Rows are points. The points of each table are mixes of a few directions, plus a little noise. Count the directions of each table, and those that both share. Where both have some left over, give the other angles between the two spaces (their principal angles), to ten degrees, smallest first.

First (5 x 3)
[[-51  16  -7]
 [ 60 -11  11]
 [ -8   4   0]
 [  2  10   1]
 [ -2 -20  -3]]
Second (5 x 3)
[[ 42   0   9]
 [-19  52   3]
 [-24  -9  -6]
 [  2 -37  -5]
 [ -3  -7  -2]]
Directions: first 2, second 2, shared 2

First (5 x 4)
[[  9  -8  11  -1]
 [-14  -7   1  60]
 [-16  19 -25  -8]
 [  7   2   2 -24]
 [ 15  -6  12 -26]]
Second (5 x 4)
[[ -2   5  -6 -12]
 [  1  -8   8  16]
 [ -1   3  -3  -7]
 [ -5  21 -24 -46]
 [  6 -22  24  47]]
Directions: first 2, second 1, shared 1

First (8 x 6)
[[ 26 -12 -13 -18 -25   2]
 [  9  -4  -7  -2 -11  11]
 [-10  23  -2  30   1  -4]
 [ 17 -14   1 -33  -9 -28]
 [  6  -5 -11  12 -11  45]
 [-10  -7  16 -20  20 -29]
 [-18  -6  15  -5  25   2]
 [-20  24   2  35  11   2]]
Second (6 x 6)
[[-10  21  -4  -2  -3 -11]
 [-37  10   5  -7   6  -9]
 [ 10   4  -3 -12   5  21]
 [ 15  14  -8  13   1  29]
 [ 16  12  -7  -9  -1   9]
 [  6 -60  17  17  -7 -39]]
Directions: first 3, second 4, shared 2; angles 40

First (10 x 8)
[[ -2   0   7  19 -10 -20  -8 -18]
 [ -3   0  15  38 -20 -40 -16 -34]
 [ -2  -1   9  23 -12 -23 -10 -20]
 [  4   1 -21 -56  29  57  23  50]
 [ -1   0   3   8  -4  -7  -3  -7]
 [ -1   1   3   6  -3  -6  -3  -7]
 [  1   0  -4 -10   6  11   5   9]
 [  1   0  -3 -10   5  11   4   9]
 [  5   0 -22 -56  30  58  23  49]
 [ -3   0  15  38 -20 -40 -16 -35]]
Second (9 x 8)
[[  0   0   0  -1   1   1   1   1]
 [ -2   0  10  25 -13 -27 -11 -23]
 [ -4   0  23  57 -30 -60 -24 -52]
 [  0   0  -2  -4   2   5   2   4]
 [  3   0 -15 -38  20  40  16  35]
 [  2   0  -9 -23  12  24  10  20]
 [ -1   0   8  19 -10 -20  -8 -18]
 [  4   0 -20 -51  27  54  22  47]
 [ -1   0   6  16  -8 -16  -7 -14]]
Directions: first 1, second 1, shared 1

First (7 x 9)
[[  1  22  12 -20   1  -1  -4  -9  13]
 [ -6 -23 -15  31  -7  11  12   7 -11]
 [-10 -39 -25  50 -12  17  19  11 -18]
 [  3  22  13 -24   4  -6  -8  -7  12]
 [  4  12   8 -16   5  -7  -7  -3   5]
 [  3  26  15 -26   4  -5  -8 -10  15]
 [  5 -20  -9   7   6  -9  -4  11 -16]]
Second (10 x 9)
[[ -6  -3  -5   3   1  -1  -3   9 -15]
 [ 21 -16  -4  -4  10 -20 -10   9  -5]
 [-20  16  12 -12   1  15   3 -18   9]
 [-10  60  15 -10 -28  25  16 -17  38]
 [ -7  -4 -10   1   4 -10  -9  22 -31]
 [  4  14  11  -4  -7  11   9 -19  31]
 [  5 -45  -5  12  16  -3  -1  -6  -7]
 [ 12  -9 -12  18 -10  -2   6  11   0]
 [-15  -3  11 -21  18  -2 -11 -11  -9]
 [ 17 -10 -15  15  -7 -11   0  21 -10]]
Directions: first 2, second 4, shared 2

First (9 x 11)
[[-46  42 -41  35 -30  -3 -11  14 -21   1 -28]
 [ 34 -21  10 -42  33 -13   5 -14  27   6  28]
 [-34  40 -43  23 -15 -10 -11   6 -13   3 -21]
 [  7 -40  50  11 -21  32   9  12  -2  -5  -3]
 [ 23   9 -13 -29  35 -21   0 -18   8   1  17]
 [ -1  -2   7   7  -6   5   2   1  -7  -2  -4]
 [-34  23 -21  34 -27   6  -7  10 -21  -3 -24]
 [ 23 -30  15 -37  15  -4   3   2  40  10  26]
 [ 30 -24  35  -7  18  11   9 -14 -11  -9  10]]
Second (9 x 11)
[[ 24 -38 -22  12 -17 -28  24 -17  35  -2  43]
 [ 12 -43 -22  -7 -19 -60  44 -41  25  14  15]
 [ -8 -10  -3  20  11  56 -35   7   3  -1  18]
 [-19  -9   0  -7   6   7  -5 -18 -11  15 -19]
 [  9  38  16  -7   0 -10   3  28 -11 -15 -13]
 [ -6  43  21  -2  12  28 -23  33 -23 -12 -21]
 [ -7 -15  -6  13   7  37 -22  -2   4   2  14]
 [-14 -17  -5   0   4  12  -7 -17  -3  12  -6]
 [ 10  50  21 -21  -5 -41  21  25 -17 -13 -30]]
Directions: first 3, second 3, shared 0; angles 60, 70, 90

First (11 x 12)
[[ -6   1  13  -6 -21   7  14 -20  14  30  24  -3]
 [-13  -2   8   8  12  -7   0   5  -1  -9 -17  -7]
 [  3  -6  -9   1  13   6  -5  17  -7 -15 -17   5]
 [-11   7  10   7   1 -16   0 -10   2  -2  -1 -12]
 [ 60 -19 -60 -21  11  44 -23  50 -24 -28  -2  48]
 [ -7   4  11   1 -11  -4   7 -15   8  15  12  -7]
 [  0   7  -2   5   7 -14  -8  -1  -5 -14  -7  -5]
 [-15  -9  13   2   7   9  11   7   5   5 -13  -2]
 [-10  -5  14  -5 -10  11  15  -7  11  24   9  -1]
 [ -4  12   6   5  -5 -19  -4 -16   2   1   6 -12]
 [  3  10  -4   3  -3 -15  -8  -9  -4  -7   5  -5]]
Second (10 x 12)
[[ -7  -6  24 -10  31 -29   8   7  -2   2   8  -5]
 [ -1   5   5 -10 -21   8  20  -8  -6  -8   0   8]
 [ 12 -14  31 -23  -9  -4 -18   6  -2   2  -6 -22]
 [  0   9 -22  17  -5  20  22 -13  -2 -20   6  38]
 [-18  19 -32  28 -26  10   2   5   7   2   1   7]
 [  8  -5  12   9  21   0  -4  -2  -3   9   1 -34]
 [ -9   4  -9  31 -13   2 -26  19  11  -3   3  -8]
 [-11   5 -17 -40  -6 -20  13  -4  -1  18 -10  25]
 [  6   0 -14  13  -4  15 -10  -2   3  -6  -1  11]
 [ 20 -16  22 -13  31  -2  -6  -8  -6   5  -2 -21]]
Directions: first 3, second 6, shared 0; angles 40, 60, 80

First (8 x 14)
[[-27   9  16   0  14  23  -4 -13 -44   0   9 -34  -2  51]
 [  4  -7   3   3  -5 -15   1  -3  24  -2   7   5   3 -19]
 [ 18   8 -22  -7  -5  10  -2  21  -5   4 -23  26  -3 -13]
 [ 14   7 -20  -6  -3  11  -2  19 -10   6 -21  22  -4  -7]
 [-22   9   9  -2  12  24  -3  -7 -43   1   3 -25  -1  47]
 [  2  -6   3   3  -3 -13   1  -4  19  -3   7   2   3 -15]
 [ -1 -14  11   8  -3 -25   4 -15  37  -6  20  -4   6 -22]
 [ 10  -5  -3   1  -6 -13   1   2  22  -2   0  12   2 -24]]
Second (10 x 14)
[[ 20  13  16   6   0 -14  -9  -9 -16   3  -2 -12   6 -11]
 [ -1 -11 -18  -5   0  27  11  23   3   6 -11  15   0  18]
 [ 20  -6  24  12   3  -3   0  -4  -6   5   5 -23  12  10]
 [-23 -25  -1   0   4   1   7  -1  21  -8  16  -9  -6  16]
 [ -4   0  14   5   1 -20  -5 -17   5  -6  13 -14   0 -10]
 [-19   6 -17  -9  -6 -15  -2  -8  21  -9   4  22 -11 -30]
 [-24   0 -24 -15   9  18  -8  14 -32  -9 -13   0 -23  23]
 [ 15 -10  12   8  -1  -8   4  -1  14   3   6  -7   9  -5]
 [ 60  12  -5   6 -16  -7   3  19  16  17 -25  35  19 -45]
 [-43  20   0  -8   6  21   0 -17 -27  -1   8  -8  -6  33]]
Directions: first 2, second 5, shared 2
